Each row of a before or after table is a point. One or more steps were done to the points. Then noise was added and the rows were shuffled. The steps act on columns, c1 being the first. What was done? A step turns or swaps two columns, mirrors them in a line or flattens them onto one, adds a multiple of one to another, or multiplies or shifts one. Angles are multiples of 10 degrees, from the lower column toward the higher: turns from -170 to 170, lines from 10 to 170 but not 90. Use the fewest steps. Two steps may share a column if one is a turn and the other turns, adds or multiplies; they go together, in the order done. Otherwise the lowest column goes first.
(in the rows, 128 means zero)

Before (10 x 2):
array([[ 90, 133],
       [ 86, 168],
       [155,  66],
       [111, 192],
       [165, 116],
       [188,  96],
       [137, 171],
       [ 57, 166],
       [157, 140],
       [136, 122]])
After (10 x 2):
array([[174,  82],
       [112,  92],
       [140,  70],
       [132, 195],
       [170, 113],
       [137, 164],
       [125, 140],
       [125,  49],
       [153, 147],
       [ 87, 185]])
Steps: mirror c1 and c2 in the line at 30 degrees

Before (11 x 4):
array([[128, 120, 141,  98],
       [137, 154, 132,  99],
       [126, 126, 158, 132],
       [139, 129, 123, 124],
       [ 61, 168, 148, 130],
       [125, 130, 124, 115],
       [144, 126, 126, 135],
       [134, 119, 128, 116],
       [111, 147, 124, 121],
       [121, 165, 133, 125],
       [136, 120, 124, 125]])
After (11 x 4):
array([[ 61, 169, 248, 130],
       [143, 125, 102, 135],
       [138, 129, 108, 124],
       [110, 148, 150, 121],
       [126, 130, 128, 116],
       [120, 164, 143, 124],
       [136, 121, 112, 125],
       [128, 120, 141,  98],
       [137, 154, 118, 100],
       [133, 119, 119, 116],
       [125, 127, 161, 132]])
Steps: add -1.5 times c1 to c3

Before (12 x 8):
array([[ 87, 106, 103, 172, 154, 162, 127, 189],
       [162, 133,  92, 114,  92, 166, 155, 189],
       [153,  64, 125, 123, 124,  77,  68, 110],
       [ 78,  95, 143, 109,  91,  94, 149, 109],
       [ 75, 153, 100,  90, 187, 143,  81, 141],
       [151, 121, 143, 173,  78, 121, 161,  99],
       [168,  80, 109, 126, 130,  95,  76, 146],
       [ 80, 154, 151, 122,  84,  91, 121, 131],
       [110,  79, 145,  95, 125,  47, 154, 184],
       [ 89, 172, 164, 151, 119, 136, 137, 108],
       [170, 105,  88,  90, 158, 129,  86, 143],
       [136,  82, 172, 127,  94, 118, 136, 163]])
After (12 x 8):
array([[154,  61, 125, 127, 123,  78,   6, 109],
       [ 82, 154, 100,  81, 185, 144,  33, 139],
       [175, 105,  88,  97, 160, 129,  45, 142],
       [ 82,  96, 144,  99,  91,  94, 168, 111],
       [136,  79, 172, 129,  95, 118, 143, 162],
       [143, 120, 142, 177,  78, 121, 193,  99],
       [ 84, 171, 164, 144, 119, 137, 146, 107],
       [ 80, 107, 104, 166, 154, 164, 128, 190],
       [166,  82, 112, 133, 130,  95,  24, 146],
       [ 80, 157, 151, 111,  84,  93, 114, 132],
       [115,  79, 146,  92, 126,  49, 180, 186],
       [163, 134,  91, 120,  92, 167, 182, 190]])
Steps: turn c1 and c4 by 10 degrees; multiply c7 by 2

Before (14 x 12):
array([[124,  84,  96, 161, 140,  96,  82,  73, 134,  91, 184,  85],
       [113, 114, 147, 162, 142, 149, 177, 132, 141, 190, 127, 106],
       [154, 180, 138, 151, 128, 124, 126, 116, 151, 179, 151,  89],
       [128, 123,  79, 198, 174, 137,  89,  95, 127,  98, 142,  92],
       [ 53, 149, 153, 125, 144, 141, 173,  89, 193, 165, 140, 109],
       [175, 153, 180,  94, 115, 138, 141, 122, 148, 154,  77, 147],
       [151, 121, 161, 164, 121, 140, 140, 148, 195, 153, 149, 106],
       [167, 151, 126, 124,  81, 129, 183, 117, 156, 133,  92, 103],
       [ 95, 120,  76, 202, 141,  77, 100,  79, 114, 105, 179, 150],
       [142, 154, 126,  81, 134, 159, 183, 143, 175, 178, 141, 138],
       [121,  92, 107, 131, 122, 102, 117,  84, 117, 145, 138,  88],
       [ 69, 168, 164, 142, 131, 170, 167, 140, 128, 138, 183, 118],
       [123, 148, 142, 106, 106, 129, 137, 181, 179, 174,  92,  97],
       [131, 153, 158, 108, 159,  97, 190, 138, 148, 140, 122, 108]])
After (14 x 12):
array([[189, 151, 128, 124, 190, 129,  92, 117, 159, 151,  92, 117],
       [170, 181, 139, 152, 128, 123, 130, 117, 151, 157, 151,  72],
       [135, 153, 157, 108, 121,  95,  60, 139, 148, 145, 123, 115],
       [120,  83,  96, 161, 100,  95, 169,  73, 135, 177, 183, 157],
       [ 76, 120,  74, 202, 105,  77, 148,  79, 114, 109, 179, 156],
       [120, 149, 142, 105, 155, 129, 127, 181, 178, 150,  93,  78],
       [128, 125,  79, 198,  71, 138, 149,  95, 128, 168, 142, 149],
       [116,  92, 108, 131, 130, 102, 141,  84, 117, 165, 139, 106],
       [104, 114, 146, 163, 132, 147,  77, 130, 141, 139, 127,  64],
       [  9, 149, 154, 124, 131, 139,  80,  90, 193, 141, 140,  88],
       [202, 154, 180,  95, 145, 137, 120, 123, 149, 104,  76, 106],
       [165, 122, 162, 164, 138, 141, 119, 148, 195, 147, 149,  99],
       [152, 153, 125,  80, 140, 160,  77, 143, 174, 111, 142,  80],
       [ 35, 170, 163, 143, 139, 168,  89, 139, 126, 136, 183, 115]])
Steps: multiply c1 by 1.6; turn c5 and c7 by -160 degrees; mirror c10 and c12 in the line at 130 degrees

Before (13 x 18):
array([[150, 145,  51, 100,  53,  75, 163, 194, 108, 106,  99,  90,  67,
         77, 176, 137,  81, 120],
       [104, 128, 145, 110, 118, 164, 108, 215, 165, 175, 133,  83, 159,
        124,  72, 124, 126, 130],
       [158, 167,  70, 109, 167,  96, 207,  94, 204, 192, 149, 113, 107,
        126, 188, 154, 145, 150],
       [ 96, 127,  38, 153,  92, 148, 138, 188, 145, 172, 169,  76, 129,
        155, 102,  84, 165, 104],
       [151, 160, 163, 156, 172, 157, 131, 117, 119,  72, 100, 204, 142,
         96, 183, 200, 137, 174],
       [139, 101, 144,  97, 181,  86,  98, 123, 187, 121,  57, 151, 160,
         86,  81, 118, 176, 161],
       [164, 115, 136,  67, 174, 170, 171, 169, 108, 179,  40, 144, 154,
        122,  78, 129, 143, 114],
       [176, 128, 126,  81, 159,  69, 101,  82, 125,  91, 153, 155,  98,
         81, 105, 112, 110,  73],
       [151, 137,  62, 170, 113, 109, 147, 182, 136,  77,  68, 159, 104,
        173,  57, 139,  75, 129],
       [187, 141, 156, 116,  78, 142, 112, 205,  84, 149, 127, 147, 113,
        150, 128, 143, 161, 160],
       [162, 164, 129, 164, 143, 135, 135, 196, 167, 204,  97, 166,  93,
        104, 133,  76, 157, 123],
       [154,  87, 116, 137, 136, 140, 148, 106, 196, 105, 167, 117, 117,
        109, 130, 145, 134,  69],
       [ 79,  89, 132, 162,  86, 100, 113, 181, 169, 178,  54, 103,  93,
        152, 156,  98,  45, 126]])
After (13 x 18):
array([[127, 163, 165, 154,  40, 155, 128, 113, 118,  73, 101, 146, 157,
         99,  74, 200, 134, 180],
       [ 94, 173,  69, 106, 126, 183, 204, 194,  80, 187, 149, 173, 145,
        126, 119, 151, 151, 149],
       [ 95, 139,  62, 172, 106, 111, 146, 149, 180,  76,  69,  99, 141,
        171, 174, 138,  82, 133],
       [132, 113, 135,  69, 102,  49, 171, 114, 177, 179,  35, 160, 170,
        120, 115, 129, 141, 118],
       [ 84, 143, 157, 112, 123,  98, 113, 100, 214, 149, 127,  74, 172,
        145, 116, 146, 159, 161],
       [ 74, 133, 127,  79,  91, 152, 104, 118,  85,  87, 151, 149, 157,
         76, 187, 111, 115,  66],
       [152, 102, 147,  94,  89,  77,  95, 184, 114, 123,  54, 171, 150,
         91, 192, 124, 176, 155],
       [ 82, 162, 131, 166,  89, 109, 134, 177, 187, 208,  94, 131, 144,
        105, 117,  71, 153, 127],
       [144, 129,  35, 155, 188,  72, 132, 155, 180, 171, 170, 114,  99,
        153, 122,  85, 163, 105],
       [ 64, 145,  55, 102, 189, 229, 163, 119, 193, 104, 102,  71, 118,
         71, 147, 134,  86, 118],
       [168, 126, 135, 111, 178,  60, 106, 177, 215, 173, 133, 134, 124,
        119, 128, 127, 127, 131],
       [126,  91, 133, 158, 168, 228, 112, 170, 169, 179,  58, 103,  69,
        155, 136,  97,  49, 124],
       [105,  83, 119, 134, 133, 126, 147, 193,  88, 101, 172, 136, 146,
        107, 113, 146, 138,  72]])
Steps: mirror c1 and c13 in the line at 60 degrees; turn c5 and c12 by 110 degrees; turn c6 and c15 by -120 degrees; add -0.7 times c17 to c6; mirror c8 and c9 in the line at 40 degrees

Before (8 x 32):
array([[130,  95, 108, 125, 146,  83, 156, 145, 161, 125, 113, 165,  97,
        142,  74, 167, 169, 125, 134,  93, 128, 105,  78, 129, 110, 137,
        145, 114, 106, 111, 101, 173],
       [205, 168,  96, 118, 146, 126, 126, 154, 107, 135, 143, 130, 138,
        167, 130, 101, 120, 137,  90, 136, 127, 138, 154, 107, 129, 101,
        159, 151, 127, 157, 150, 122],
       [120, 133, 114, 158, 125, 135,  98, 110, 102, 143, 162, 138, 106,
        123, 146, 101, 147,  90, 142, 148, 104, 125,  95, 110, 138, 100,
        183, 161,  88, 135, 155, 146],
       [120, 172, 122, 145, 148, 152, 146, 121,  95, 118,  93, 135, 107,
        101, 155, 105, 131, 108, 121, 128,  94, 118,  99,  87, 130, 167,
        138, 129,  80, 105,  95, 121],
       [145, 115, 137,  86, 125, 129,  98, 120, 117, 104, 140, 163, 192,
        114, 145, 142, 148, 139,  88, 135, 149, 136, 105, 127, 118, 148,
        138, 149, 123, 140, 170, 151],
       [114, 122, 117, 136, 194, 142, 125, 141, 134, 149, 159, 114, 116,
        121, 117, 131, 149, 146, 149, 133, 126, 165, 120, 180, 121, 117,
        176, 135, 154, 111, 144, 106],
       [164, 129, 129, 107, 131, 122, 122, 117, 113, 113, 132, 148, 116,
        185, 113, 109, 113, 159, 111, 130, 128,  94, 111,  75, 123, 184,
        118, 103, 172, 165, 149, 105],
       [106, 136, 150, 160, 123, 132, 113,  94, 159, 132, 124, 159, 106,
        147, 147, 162,  88, 133, 120, 158, 151,  97, 118,  86, 106, 114,
        168, 144, 166,  98, 108, 153]])
After (8 x 32):
array([[103, 138, 150, 158, 123, 129, 112,  94, 159, 131, 125, 157, 106,
        148, 149, 162,  89, 134, 119, 159, 153,  99, 118,  85, 107, 113,
        166, 142, 222, 101, 110, 152],
       [203, 171,  97, 121, 146, 134, 125, 157, 108, 132, 141, 130, 137,
        168, 133, 102, 120, 134,  93, 138, 125, 135, 151, 108, 131, 102,
        158, 153, 126, 154, 147, 120],
       [164, 126, 131, 109, 131, 125, 123, 115, 112, 115, 133, 148, 117,
        182, 116, 105, 115, 156, 109, 131, 127,  96, 111,  76, 120, 184,
        118, 104, 241, 165, 147, 105],
       [119, 174, 121, 145, 147, 131, 144, 118,  93, 119,  85, 137, 107,
        101, 155, 106, 132, 109, 125, 127,  96, 117,  99,  85, 130, 169,
        138, 127,   8, 101,  97, 120],
       [144, 114, 135,  87, 123, 134,  97, 124, 116, 104, 140, 164, 190,
        115, 143, 142, 147, 138,  90, 136, 149, 135, 106, 125, 117, 149,
        138, 151, 116, 136, 168, 151],
       [117, 133, 114, 159, 123, 151,  98, 110, 104, 141, 151, 138, 106,
        124, 146, 102, 150,  91, 140, 148, 105, 126,  96, 111, 135,  99,
        184, 159,  31, 137, 153, 144],
       [133, 100, 110, 122, 146,  84, 157, 144, 163, 126, 138, 164,  95,
        142,  72, 164, 169, 127, 134,  98, 127, 102,  82, 128, 107, 135,
        147, 115,  75, 108, 100, 177],
       [114, 124, 119, 139, 193, 157, 125, 144, 134, 152, 146, 117, 119,
        122, 117, 130, 150, 149, 151, 133, 125, 166, 119, 178, 121, 116,
        177, 135, 191, 113, 142, 105]])
Steps: turn c6 and c11 by -30 degrees; multiply c29 by 2.5
